Each row of a before or after table is a point. One or more steps were done to the points. Then noise was added and the rows were shuffled. The steps act on columns, c1 being the first. What was done? A step turns or swaps two columns, mirrors them in a line or flattens them onto one, adds a multiple of one to another, or multiplies or shifts one. Angles are multiples of 10 degrees, from the lower column toward the higher: turns from -170 to 170, lines from 10 to 170 but not 90. Use the fewest steps. Two steps may share a column if one is a turn and the other turns, adds or multiplies; they go together, in the order done. Otherwise the lowest column goes first.

Before:
[0.050 0.010]
[0.036 0.039]
[0.077 -0.028]
[0.006 -0.029]
[0.004 -0.027]
[0.010 -0.004]
[0.002 -0.033]
[0.044 0.015]
[0.020 0.002]
[-0.005 -0.005]
[-0.029 0.030]
[0.001 0.021]
[0.001 -0.004]
[0.011 -0.007]
After, 14 rows:
[0.005 -0.025]
[0.044 0.027]
[0.008 -0.032]
[-0.008 -0.002]
[0.009 -0.003]
[0.006 -0.027]
[0.075 -0.004]
[0.018 0.007]
[-0.029 0.022]
[0.048 0.020]
[-0.003 0.017]
[0.037 0.050]
[0.011 0.000]
[0.003 -0.002]
Steps: add 0.3 times c1 to c2

Before (8 x 6):
[-0.021 0.033 -0.032 -0.024 0.001 0.030]
[-0.043 0.008 -0.042 -0.013 -0.022 -0.004]
[0.028 -0.011 0.024 0.010 -0.035 -0.017]
[0.003 0.008 0.003 -0.042 -0.027 -0.003]
[-0.010 -0.041 0.010 0.019 -0.013 0.038]
[-0.015 -0.030 -0.003 -0.005 0.007 0.005]
[-0.001 -0.050 -0.007 0.037 0.024 0.027]
[0.045 -0.065 -0.001 0.013 -0.043 -0.011]
After:
[-0.013 -0.043 0.007 -0.051 -0.014 0.018]
[0.008 0.009 -0.005 0.025 -0.025 -0.036]
[-0.018 0.035 -0.014 -0.006 -0.011 -0.056]
[-0.012 -0.032 0.000 -0.007 -0.003 0.003]
[0.040 -0.008 0.013 0.013 -0.024 0.018]
[-0.036 0.008 -0.019 0.014 -0.038 -0.013]
[0.056 -0.067 0.012 -0.012 -0.023 0.042]
[-0.007 -0.049 -0.004 -0.054 0.017 0.039]
Steps: turn c1 and c5 by 20 degrees; add -0.5 times c2 to c4; turn c4 and c6 by 120 degrees; multiply c3 by 0.4

Before (14 x 12):
[0.015 -0.003 -0.009 0.002 0.025 -0.001 -0.006 -0.004 0.007 0.014 0.065 0.000]
[0.010 -0.002 -0.010 0.057 0.009 -0.025 0.039 -0.007 -0.036 0.003 0.057 -0.015]
[-0.017 -0.018 -0.010 -0.010 0.044 0.030 -0.004 0.051 0.003 -0.006 -0.036 -0.012]
[-0.016 0.011 -0.012 0.024 0.023 -0.018 0.035 0.012 0.027 0.018 0.048 -0.019]
[-0.036 -0.036 0.025 0.002 0.083 0.065 -0.008 0.004 0.016 0.018 -0.041 -0.017]
[-0.022 0.011 0.018 -0.010 0.057 0.014 -0.034 -0.001 0.019 0.003 -0.074 -0.007]
[-0.013 -0.001 -0.036 0.000 0.030 -0.023 0.015 -0.014 -0.043 0.016 0.067 -0.011]
[-0.005 0.025 -0.017 -0.010 -0.002 0.058 -0.010 -0.020 0.024 -0.023 -0.019 -0.011]
[0.045 0.032 0.001 -0.015 -0.011 0.034 0.016 -0.002 0.008 0.030 -0.006 -0.009]
[-0.009 0.003 -0.026 -0.027 -0.017 0.033 -0.002 -0.026 0.015 0.038 -0.019 -0.035]
[0.041 -0.006 -0.037 -0.023 0.015 0.019 0.012 -0.029 0.034 -0.009 -0.045 -0.017]
[-0.010 -0.010 -0.036 0.045 0.017 -0.010 0.014 0.003 -0.009 0.033 0.044 0.034]
[0.010 0.043 -0.039 -0.017 0.031 0.039 0.025 -0.019 0.010 0.018 -0.012 -0.011]
[-0.028 -0.016 0.007 -0.003 0.022 -0.013 0.045 -0.005 -0.015 0.007 0.043 0.026]
After, 14 rows:
[-0.004 0.024 0.014 -0.002 0.064 0.037 0.053 0.050 -0.036 0.019 -0.044 0.008]
[-0.017 -0.020 0.008 0.002 0.044 0.038 -0.005 0.036 -0.023 0.004 -0.068 0.032]
[0.038 0.020 -0.028 0.001 0.013 -0.016 -0.001 0.010 0.019 0.033 0.056 0.008]
[0.037 -0.036 -0.040 0.001 0.013 -0.003 0.047 0.035 0.024 0.020 -0.017 -0.003]
[0.036 0.005 -0.013 0.000 0.014 0.004 -0.004 0.018 -0.004 0.016 0.055 -0.032]
[0.009 0.017 -0.009 -0.002 0.013 -0.029 -0.015 0.029 0.050 0.016 0.055 -0.043]
[-0.019 0.019 0.016 0.002 0.010 -0.042 0.012 0.016 0.001 0.005 0.050 0.005]
[0.048 -0.006 -0.033 0.002 -0.030 0.017 0.028 0.012 0.002 0.038 -0.031 -0.020]
[0.015 0.012 0.011 -0.001 0.002 -0.045 -0.002 0.011 0.037 0.004 0.043 -0.043]
[-0.041 -0.028 -0.028 0.001 -0.012 0.040 0.045 0.013 0.000 -0.027 -0.022 0.001]
[0.012 -0.017 -0.023 -0.002 0.025 -0.040 0.002 0.005 -0.010 0.018 0.034 -0.041]
[0.027 0.006 -0.048 0.000 -0.008 -0.002 0.026 0.031 -0.010 -0.009 -0.048 0.007]
[-0.026 0.017 -0.010 0.000 0.066 0.018 0.026 -0.011 -0.001 -0.007 -0.035 0.003]
[0.089 -0.032 -0.001 0.001 -0.010 0.001 0.040 -0.003 0.004 0.032 -0.010 -0.003]
Steps: add 1.5 times c10 to c1; turn c3 and c9 by 30 degrees; turn c2 and c9 by 160 degrees; multiply c4 by 0; mirror c5 and c8 in the line at 20 degrees; turn c6 and c7 by 60 degrees; turn c11 and c12 by -30 degrees

Before (8 x 20):
[0.006 0.005 -0.024 0.032 0.000 0.021 0.040 -0.002 -0.043 0.041 0.006 -0.032 0.016 0.006 -0.053 -0.032 -0.029 -0.008 0.000 0.013]
[-0.003 -0.013 -0.023 0.019 -0.003 0.016 -0.013 -0.039 0.019 0.013 -0.002 -0.029 0.033 -0.022 -0.005 0.013 0.028 0.013 -0.016 -0.005]
[-0.027 0.009 -0.040 -0.009 0.018 -0.040 -0.018 0.028 -0.018 -0.012 0.013 -0.016 0.004 -0.002 0.032 0.058 0.005 -0.050 -0.003 0.028]
[-0.014 0.030 -0.040 0.005 -0.004 0.023 -0.031 0.011 0.014 0.026 0.047 -0.034 0.063 -0.056 -0.010 0.089 -0.015 -0.019 0.030 -0.010]
[-0.023 0.048 0.026 -0.019 -0.012 -0.022 -0.012 -0.036 -0.028 0.064 0.019 0.035 -0.027 0.020 -0.009 0.001 -0.011 0.001 -0.054 0.011]
[0.015 -0.017 0.008 -0.010 0.015 -0.008 0.028 0.022 -0.015 -0.024 0.005 -0.033 0.028 -0.057 -0.038 0.001 -0.021 -0.034 -0.012 0.018]
[0.016 -0.011 0.034 -0.035 -0.025 0.011 0.032 0.003 0.001 -0.010 0.014 -0.013 -0.017 0.024 0.015 0.029 0.035 -0.001 -0.004 0.050]
[-0.032 0.031 -0.008 0.014 0.050 0.025 0.031 0.007 -0.009 0.006 0.015 0.028 -0.021 -0.027 -0.012 0.003 -0.023 -0.003 -0.069 -0.012]
After:
[0.007 0.005 -0.001 0.032 -0.024 -0.024 -0.039 -0.002 -0.043 0.042 0.006 -0.032 0.001 0.006 -0.052 -0.031 -0.026 0.012 0.018 -0.019]
[-0.002 -0.011 -0.003 0.019 -0.022 -0.009 0.032 -0.039 0.018 0.013 -0.002 -0.029 -0.016 -0.024 -0.005 0.012 0.009 0.002 0.033 -0.007]
[-0.032 0.031 0.051 0.014 -0.006 -0.014 -0.030 0.006 -0.009 0.006 0.016 0.029 -0.070 -0.026 -0.012 0.003 -0.018 0.011 -0.020 0.045]
[-0.025 0.011 0.019 -0.008 -0.040 0.012 0.001 0.028 -0.016 -0.013 0.012 -0.017 -0.002 -0.002 0.030 0.058 -0.012 -0.053 0.004 -0.058]
[0.015 -0.020 0.014 -0.010 0.007 -0.007 -0.034 0.022 -0.015 -0.025 0.006 -0.033 -0.010 -0.056 -0.035 0.003 -0.031 -0.017 0.029 -0.041]
[-0.023 0.048 -0.010 -0.019 0.024 0.010 -0.007 -0.036 -0.029 0.063 0.019 0.035 -0.054 0.021 -0.010 0.002 0.012 -0.005 -0.028 0.001]
[0.016 -0.010 -0.025 -0.034 0.034 -0.039 0.021 0.003 0.000 -0.010 0.015 -0.014 -0.006 0.025 0.014 0.028 -0.038 0.015 -0.017 -0.043]
[-0.016 0.029 -0.003 0.004 -0.040 -0.011 -0.010 0.010 0.012 0.025 0.048 -0.034 0.029 -0.056 -0.009 0.089 0.022 -0.033 0.062 -0.002]
Steps: swap c3 and c5; turn c6 and c20 by 140 degrees; add 0.7 times c12 to c20; turn c7 and c18 by 30 degrees; turn c7 and c17 by -110 degrees; swap c13 and c19
